Each row of a before or after table is a point. The points were changed in one or more steps. Then noise was added and the rows were shuffled. The steps act on columns, c1 being the first. Write out the steps. A step turns or swaps two columns, mirrors them in a line or flattens them onto one, adds a multiple of one to another, or multiplies or shifts one. Angles are multiples of 10 degrees, from the lower column toward the higher: turns from -170 to 170, lines from 10 to 170 but not 90. Use the fewest steps. Two steps may share a column if one is a turn and the other turns, adds or multiplies; they go together, in the order done. Otherwise the lowest column goes first.
In the rows, zero is written as 100.

Before (11 x 2):
70 109

107 142

71 75

89 95

66 134

87 106

163 99

96 157

117 114

114 98

108 108
After (11 x 2):
51 112

104 109

69 93

87 64

94 90

156 130

108 120

89 99

86 138

113 106

69 145
Steps: turn c1 and c2 by 30 degrees

Before (14 x 8):
123 122 93 114 117 130 104 136

106 100 74 101 108 72 89 133

82 95 83 114 84 102 86 125

102 103 91 71 112 92 121 126

80 97 122 110 84 79 78 140

111 66 109 123 119 195 89 118

134 109 80 78 74 88 80 139

85 120 94 108 80 86 87 112

101 85 131 126 92 79 91 126

114 97 102 72 108 104 73 108

115 89 142 120 75 103 147 65

81 99 102 116 88 85 83 89

90 120 76 100 94 81 88 132

94 110 86 99 94 103 72 142
After (14 x 8):
111 66 109 195 120 77 128 118

80 97 121 79 84 90 118 140

114 96 102 104 108 128 113 109

122 123 94 130 118 85 142 137

134 109 80 89 74 122 120 139

103 103 90 92 112 130 161 126

84 120 94 85 80 92 127 112

81 99 101 86 87 84 123 89

89 119 77 81 94 99 128 132

82 95 82 102 85 86 125 126

93 110 86 103 94 101 111 141

114 89 142 104 74 80 186 65

107 100 73 72 108 99 129 132

102 86 131 78 92 75 131 126
Steps: turn c4 and c6 by -90 degrees; shift c7 by 40

Before (11 x 12):
121 105 93 97 78 89 115 104 108 118 89 68

117 107 87 75 79 107 101 102 95 78 118 89

122 114 83 124 102 111 91 130 86 116 85 157

129 93 100 76 103 110 78 95 133 118 108 88

129 98 98 123 96 107 79 80 98 111 91 101

112 74 99 88 98 68 96 89 98 78 113 125

5 102 110 107 102 85 103 99 84 111 93 79

128 67 95 117 102 76 84 109 95 39 103 77

114 96 153 82 97 116 71 108 83 122 116 111

120 117 142 106 97 108 105 90 122 115 110 82

121 107 103 84 83 110 87 115 87 44 58 80
After (11 x 12):
129 93 102 76 103 109 78 95 133 118 107 88

122 114 99 124 96 111 91 130 86 116 84 157

112 74 100 88 98 68 95 88 98 78 113 125

116 108 92 75 77 107 102 101 94 78 118 89

122 104 93 97 78 89 115 103 109 119 89 68

128 98 98 123 95 107 79 80 97 111 91 101

122 107 95 83 86 110 87 115 87 44 59 80

121 117 104 107 110 109 105 90 122 116 110 83

5 102 102 107 105 84 104 99 85 111 94 79

128 67 100 117 100 76 84 109 95 39 103 77

114 97 105 82 114 117 71 108 83 122 116 111
Steps: flatten c3 and c5 onto the line at 70 degrees

Before (10 x 24):
97 103 88 91 73 90 87 105 38 48 112 53 90 133 125 114 98 99 109 140 74
 130 48 91

108 131 106 134 70 64 111 99 84 133 63 93 82 122 110 95 88 52 94 93 88
 95 62 113

99 109 152 96 80 77 80 137 60 150 42 81 59 94 112 116 155 84 58 75 84
 104 125 71

94 52 155 112 119 89 102 72 76 70 115 117 72 87 133 66 95 77 72 65 143
 120 82 106

113 101 158 101 147 105 63 110 111 126 125 76 95 89 76 126 110 93 106
 113 56 87 99 56

126 110 109 137 76 74 78 92 93 131 127 89 111 128 115 137 115 151 156 75
 107 79 136 98

150 109 111 85 76 101 122 76 103 75 100 161 106 152 102 122 87 117 106
 77 79 113 117 98

148 119 57 101 94 109 125 113 63 98 142 62 103 106 108 90 81 111 50 86
 87 131 106 116

109 118 118 63 115 87 140 53 85 66 62 118 68 110 99 120 153 89 125 72 60
 105 112 94

164 118 108 107 97 118 105 85 89 49 71 122 86 92 77 69 68 111 119 84 76
 92 107 136
After (10 x 24):
148 91 110 85 77 95 123 76 85 76 100 162 105 150 102 122 86 118 101 77
 78 113 116 96

157 75 111 107 98 119 105 85 68 48 72 123 114 96 77 67 69 111 99 86 76
 91 105 135

86 120 151 97 82 133 81 137 65 151 41 82 69 94 112 115 155 86 139 76 84
 105 125 72

86 153 155 112 119 127 101 73 79 69 115 118 85 86 132 65 95 79 91 65 141
 120 83 107

103 72 120 63 116 129 141 53 82 65 62 119 82 111 97 119 152 89 93 73 61
 105 112 93

76 93 89 91 71 109 86 106 42 48 111 53 89 134 124 113 99 99 95 142 74
 130 47 91

101 81 106 135 72 110 111 99 81 133 62 94 62 120 110 95 89 51 124 95 88
 94 63 113

133 117 58 102 95 98 124 112 49 98 141 61 110 105 107 89 82 110 151 85
 88 131 104 115

115 95 158 103 148 108 62 109 104 127 128 77 105 89 76 125 109 95 96 112
 55 88 99 57

122 56 109 136 74 85 78 92 85 132 126 87 76 128 116 135 115 151 66 75
 108 79 136 100
Steps: turn c1 and c9 by -20 degrees; turn c2 and c19 by 140 degrees; turn c6 and c13 by 80 degrees

Before (11 x 64):
97 138 116 75 53 110 91 62 48 94 75 93 111 133 76 126 101 79 88 94 96
 109 97 35 145 119 96 100 129 70 134 96 135 121 71 106 96 93 141 144 139
 93 133 117 133 95 116 120 111 72 68 92 110 64 127 70 103 73 103 130 103
 144 62 117

86 80 71 65 129 103 133 89 65 84 99 95 103 120 90 104 80 69 61 75 85 146
 101 99 79 100 124 114 124 81 66 118 136 130 103 133 57 100 76 132 106
 141 85 111 86 95 90 107 57 122 94 77 123 73 87 110 124 72 127 133 104
 93 60 92

90 92 92 61 98 58 76 77 41 68 103 86 64 111 138 117 114 123 121 120 113
 129 151 80 137 149 118 112 127 131 117 44 92 105 92 137 104 83 70 96
 109 108 62 52 58 76 126 102 71 127 109 142 106 136 96 108 64 78 128 112
 154 79 56 127

77 97 93 101 69 120 103 126 68 107 111 81 106 76 148 102 60 60 82 75 129
 84 97 62 102 112 125 65 131 109 95 67 92 83 85 58 77 65 65 137 82 128
 116 83 65 85 138 117 109 109 60 122 99 87 121 98 120 79 118 103 102 64
 121 57

100 111 64 63 85 75 58 132 113 126 119 112 131 106 142 109 130 125 111
 97 137 96 102 91 138 82 87 132 130 60 94 84 82 108 69 54 126 135 119
 139 119 59 69 60 124 64 78 77 74 78 68 145 64 139 138 108 112 66 122 96
 144 65 112 139

82 142 63 97 120 113 79 79 72 61 90 82 57 69 138 128 74 77 66 96 104 153
 77 59 95 119 126 109 109 121 93 107 88 107 127 86 63 79 130 85 154 63
 104 88 93 126 133 103 94 87 89 151 84 136 101 84 77 125 137 60 109 135
 129 134

118 134 124 117 61 72 98 81 67 118 107 83 69 110 105 159 110 107 143 91
 108 120 117 67 100 68 49 76 142 58 65 121 89 135 105 71 54 147 72 87 74
 117 116 95 123 128 84 101 89 140 64 73 100 73 101 111 128 116 89 116
 105 102 67 79

110 85 88 57 84 64 110 68 89 89 112 114 76 116 114 142 99 93 113 52 66
 132 147 94 75 84 97 133 140 114 94 122 108 80 126 135 72 111 108 87 142
 58 80 98 72 111 144 104 59 105 132 85 114 92 71 128 111 136 89 123 164
 109 132 120

80 84 114 63 115 116 141 58 42 98 96 52 115 85 84 134 126 68 137 117 96
 90 154 33 114 114 54 94 106 123 116 116 123 120 144 91 99 132 69 93 137
 132 99 88 141 73 87 108 76 99 81 100 77 135 69 101 101 123 103 91 120
 128 94 129

100 98 62 110 127 105 64 140 110 112 102 86 56 104 67 99 136 71 118 122
 133 156 112 103 131 129 47 62 64 96 123 117 101 71 137 128 74 129 112
 85 133 142 62 61 107 80 94 88 75 89 62 72 93 91 131 94 57 115 89 136
 104 108 62 78

60 57 66 106 103 74 76 139 97 135 119 114 63 126 72 100 133 76 141 124
 96 113 78 72 78 113 88 61 78 120 75 73 57 141 126 97 95 129 130 99 94
 106 124 120 94 53 70 83 115 89 137 97 132 121 103 96 138 138 134 59 103
 78 74 62
After (11 x 64):
81 141 64 98 120 132 79 77 73 61 90 81 57 69 138 129 73 134 66 94 116
 153 78 61 95 120 127 109 109 119 91 108 86 108 127 86 63 80 132 85 155
 64 107 87 92 127 112 103 94 89 90 56 85 138 101 60 77 126 136 84 111
 134 131 134

61 57 65 106 102 69 77 141 97 135 118 114 61 128 72 101 132 86 142 127
 107 113 79 73 78 111 86 61 78 119 73 74 56 142 126 98 95 128 131 98 95
 106 123 120 94 52 73 84 117 89 135 79 131 122 102 58 141 138 134 97 102
 79 76 60

100 111 63 61 87 78 58 133 111 126 118 113 133 107 140 110 130 151 111
 98 148 95 103 91 137 82 87 133 129 58 93 82 83 108 69 54 127 134 119
 137 117 57 69 59 125 66 74 77 73 78 66 100 62 141 138 97 113 66 122 106
 145 62 112 139

81 83 116 64 114 87 142 59 44 97 95 53 115 86 84 134 128 84 137 117 106
 89 154 33 112 116 55 94 104 123 116 118 122 120 144 90 99 130 72 95 136
 129 98 86 138 73 117 109 78 97 82 72 78 135 71 91 103 123 103 100 118
 129 93 129

90 92 94 61 98 126 76 78 43 68 101 85 64 111 140 117 115 147 122 120 124
 128 149 79 136 150 118 111 128 130 118 45 92 105 92 137 103 81 69 96
 110 110 59 52 58 77 59 102 70 128 105 98 109 138 97 112 63 80 127 109
 155 78 55 128

111 84 88 59 87 145 111 68 90 89 112 115 78 115 115 141 98 81 112 53 76
 132 149 95 76 84 97 134 140 113 93 122 108 80 125 135 72 111 109 89 143
 59 80 98 71 111 67 106 58 105 133 100 113 92 69 124 109 136 88 128 164
 108 132 118

101 97 64 110 127 97 62 142 110 111 99 86 54 103 70 98 134 61 118 122
 144 156 111 103 131 128 47 61 65 95 125 117 103 72 138 129 72 129 111
 84 132 141 61 61 107 78 106 88 74 90 62 88 91 91 129 137 58 114 91 94
 104 110 62 78

120 136 125 119 59 84 97 80 67 116 107 80 69 111 105 158 110 80 141 91
 116 118 117 65 98 69 49 75 143 56 65 117 90 135 106 72 54 146 72 87 74
 116 117 94 122 128 71 103 88 140 62 120 101 74 101 117 131 115 89 112
 104 102 67 78

98 138 115 74 53 114 90 63 47 95 74 94 111 133 76 126 101 84 87 94 105
 110 97 34 147 120 95 100 128 69 134 95 133 121 70 106 95 93 140 143 138
 92 134 118 132 94 110 118 109 72 68 85 110 64 126 130 105 73 104 69 103
 145 62 117

79 97 95 102 68 138 103 125 68 108 111 80 107 75 149 102 61 98 81 78 139
 85 98 60 102 113 126 64 132 109 97 67 91 83 83 57 78 65 64 137 83 128
 117 83 65 85 120 116 108 109 60 55 98 86 122 102 119 79 119 98 104 65
 121 57

86 81 72 65 128 89 134 88 65 83 100 96 102 119 90 104 81 64 62 75 95 148
 101 97 78 101 124 113 123 79 65 116 138 130 101 133 56 100 76 132 105
 141 84 112 88 94 103 107 58 121 94 85 124 73 86 131 124 72 128 110 103
 93 59 94
Steps: swap c6 and c47; mirror c18 and c52 in the line at 30 degrees; shift c21 by 10; swap c56 and c60

Before (14 x 64):
74 89 135 104 145 71 85 104 73 95 127 106 111 59 140 111 114 123 76 111
 117 95 132 117 133 63 128 142 82 52 130 88 55 121 67 116 97 132 103 143
 67 99 75 106 73 112 123 114 145 57 132 115 116 116 147 71 91 123 131
 127 79 135 55 99

101 44 107 127 112 83 35 73 84 72 78 91 78 68 71 82 130 94 102 144 96
 110 100 95 75 76 63 69 92 110 109 108 138 118 78 61 131 88 108 137 76
 109 130 88 63 129 66 120 82 114 55 70 141 136 112 42 78 70 58 65 73 95
 76 108

86 116 87 86 103 88 121 81 75 121 127 75 120 83 95 104 113 82 84 127 86
 87 73 85 134 110 117 79 64 63 98 114 74 56 58 122 86 133 104 93 52 109
 119 96 110 113 61 92 92 91 78 104 130 84 75 93 104 128 117 67 96 128
 136 80

86 92 116 108 98 66 117 87 78 128 93 94 61 106 109 60 99 122 108 167 131
 63 111 122 128 134 107 132 76 89 90 110 139 120 115 98 116 88 88 82 103
 160 139 114 134 81 129 135 113 96 134 110 59 94 137 65 84 134 98 104 74
 125 127 124

119 58 132 91 116 58 100 87 120 93 108 71 78 101 79 116 122 101 117 112
 69 70 133 115 114 57 134 114 125 100 102 50 116 90 125 103 79 126 70
 138 107 149 96 86 98 110 113 79 148 124 62 133 79 92 71 102 118 96 114
 128 78 139 113 136

97 83 126 83 146 61 58 107 141 88 108 93 144 83 109 91 73 97 72 96 100
 103 98 93 109 74 92 78 128 92 128 66 130 53 118 105 78 123 113 99 57 95
 70 118 108 108 137 103 67 76 83 116 126 105 78 116 105 96 59 118 111
 117 135 116

99 93 91 60 97 137 92 73 144 122 60 91 76 65 131 100 104 111 101 150 125
 119 99 78 103 91 72 86 69 72 115 121 60 75 82 63 116 69 73 60 122 156
 71 105 81 59 103 86 104 90 68 121 63 129 123 56 106 147 132 102 86 135
 64 140

58 89 101 119 81 114 108 109 77 146 103 131 91 131 132 59 122 129 55 152
 86 65 98 147 80 129 127 94 86 69 123 119 125 82 92 76 109 123 36 141 65
 100 111 143 127 54 89 144 133 69 116 132 58 82 93 105 132 139 119 122
 115 87 59 82

77 56 124 80 146 137 51 142 106 101 117 131 89 110 133 71 75 91 119 145
 79 95 107 85 79 83 60 136 85 108 116 95 121 109 112 56 124 102 111 65
 58 131 76 77 133 53 102 126 91 135 57 115 126 92 126 71 116 105 109 73
 117 79 82 119

74 94 161 70 135 81 108 94 77 130 132 65 83 90 132 128 124 123 70 115
 129 113 117 74 147 74 87 102 68 104 99 88 80 86 121 135 156 127 120 127
 104 146 63 103 110 92 110 128 110 115 117 73 132 87 72 116 96 142 91
 121 85 84 58 141

68 122 144 130 148 88 59 104 89 152 105 100 134 141 65 121 48 144 129
 104 139 87 74 110 137 97 120 99 115 123 46 64 63 44 57 110 79 74 90 83
 79 80 72 65 87 127 121 115 144 88 63 89 124 97 77 82 144 140 124 97 75
 137 74 140

62 53 90 81 120 90 71 135 96 134 108 107 141 69 65 62 93 109 122 106 114
 47 84 130 126 131 112 98 67 97 86 84 98 119 91 117 103 84 110 98 131
 152 121 100 111 56 142 141 148 129 63 80 71 135 73 84 152 75 98 84 132
 97 103 115

118 60 152 122 117 109 117 112 135 116 124 62 143 79 87 82 99 116 124
 153 107 104 111 112 94 77 63 124 108 103 129 84 81 42 51 62 113 109 40
 102 120 80 133 118 115 86 79 99 114 75 119 116 84 123 130 105 120 93
 108 54 154 72 98 85

77 100 156 83 108 110 58 134 124 76 134 114 93 137 96 77 78 99 130 98 91
 103 79 92 115 138 130 127 88 93 111 89 74 41 118 91 89 120 95 109 98 91
 115 132 104 91 69 107 110 79 80 92 99 84 100 68 135 69 112 127 85 127
 115 142
After (14 x 64):
101 91 115 108 96 66 117 87 77 127 92 96 60 105 109 61 98 122 105 166
 131 63 111 121 127 154 108 132 75 92 91 111 140 121 115 98 117 139 87
 82 104 51 118 114 134 82 128 135 113 132 134 111 60 94 136 65 84 133 98
 105 74 125 127 123

104 89 102 120 81 113 108 109 77 147 104 131 90 132 134 60 121 128 101
 153 87 65 99 148 81 146 127 94 94 77 123 120 127 83 90 77 110 164 38
 141 66 114 93 145 126 54 90 144 133 125 116 133 57 82 94 105 132 140
 120 122 117 88 59 81

99 56 125 81 147 136 51 143 106 99 118 130 90 110 134 71 75 91 105 145
 79 95 106 86 78 73 61 137 83 112 116 96 121 111 114 56 124 81 110 64 57
 56 57 77 134 54 102 126 92 85 55 115 127 91 125 71 115 105 110 74 115
 79 82 119

102 83 127 81 146 61 58 108 140 88 108 93 143 81 111 91 74 97 94 96 100
 103 97 92 109 57 92 78 132 93 128 65 129 54 117 104 77 153 114 99 56
 116 49 118 109 109 137 103 66 118 82 116 128 105 78 116 105 97 59 117
 112 118 135 116

101 58 132 90 115 58 101 87 121 92 109 70 78 101 80 116 124 101 95 112
 71 68 131 114 115 31 131 114 121 98 102 50 117 91 124 102 78 130 70 138
 105 46 77 86 99 110 115 79 149 104 62 133 80 92 72 103 118 96 114 127
 78 138 114 137

97 44 106 127 112 84 36 74 85 73 77 92 78 68 68 82 130 93 102 144 97 109
 100 96 75 61 62 69 91 110 108 107 137 118 77 62 133 77 108 138 76 84
 108 89 63 129 66 121 81 94 57 70 142 136 113 41 77 70 58 64 73 93 77
 108

102 58 153 121 117 107 115 113 134 114 124 63 144 78 88 82 99 117 98 152
 107 104 111 111 94 63 64 125 103 99 129 83 81 41 50 62 112 128 40 101
 120 132 113 118 118 86 79 99 113 112 118 117 84 123 130 104 119 92 107
 55 152 72 99 85

95 123 145 129 150 89 60 105 88 152 105 99 133 142 66 121 49 144 98 104
 139 86 73 110 138 93 118 98 108 127 46 65 63 45 57 111 80 75 90 85 79
 125 52 66 86 127 124 115 143 101 64 89 123 96 77 82 143 141 126 97 74
 137 74 139

102 100 156 83 107 108 58 134 125 76 132 113 92 136 96 78 79 101 100 97
 91 104 80 92 117 160 129 128 84 95 111 88 73 41 119 91 90 140 95 108 99
 117 93 130 104 91 68 107 111 114 80 92 99 83 101 68 136 70 111 127 86
 125 117 141

107 89 136 103 144 71 83 105 75 95 127 106 110 60 140 111 114 123 103
 112 117 94 132 119 131 41 129 142 86 58 129 88 56 120 67 116 96 187 102
 143 67 123 55 105 72 110 122 115 145 136 131 117 116 116 146 71 91 123
 131 129 78 134 55 98

108 117 85 86 104 86 122 81 73 121 125 75 119 82 95 104 114 83 104 126
 87 87 73 85 135 117 118 79 68 66 98 114 73 55 58 121 86 153 103 92 54
 97 97 95 108 112 60 91 93 112 79 104 130 85 74 92 104 129 116 69 97 128
 137 81

103 94 91 59 97 136 92 74 145 122 62 91 75 65 131 100 104 112 106 149
 124 118 99 79 102 87 71 85 71 73 115 123 61 76 82 64 116 123 72 60 121
 56 53 104 81 59 104 87 103 137 68 121 64 128 122 55 105 147 132 104 86
 136 64 140

98 94 161 68 135 83 107 94 78 130 132 65 85 92 133 129 124 124 106 115
 128 113 118 74 147 59 88 102 74 108 100 89 80 87 121 133 156 142 121
 127 103 52 41 103 110 92 110 128 109 109 118 72 133 88 73 116 96 143 90
 121 83 85 57 141

99 53 91 81 120 89 71 136 96 134 107 106 142 68 64 62 93 109 106 105 113
 48 84 130 127 149 114 98 65 105 86 84 97 118 90 118 104 85 110 98 131
 40 101 100 110 57 142 140 149 99 64 80 70 135 72 86 153 76 97 86 131 96
 103 116
Steps: flatten c1 and c30 onto the line at 100 degrees; flatten c19 and c29 onto the line at 100 degrees; multiply c26 by 1.6; turn c42 and c50 by 150 degrees; add 1.5 times c50 to c38; shift c43 by -20
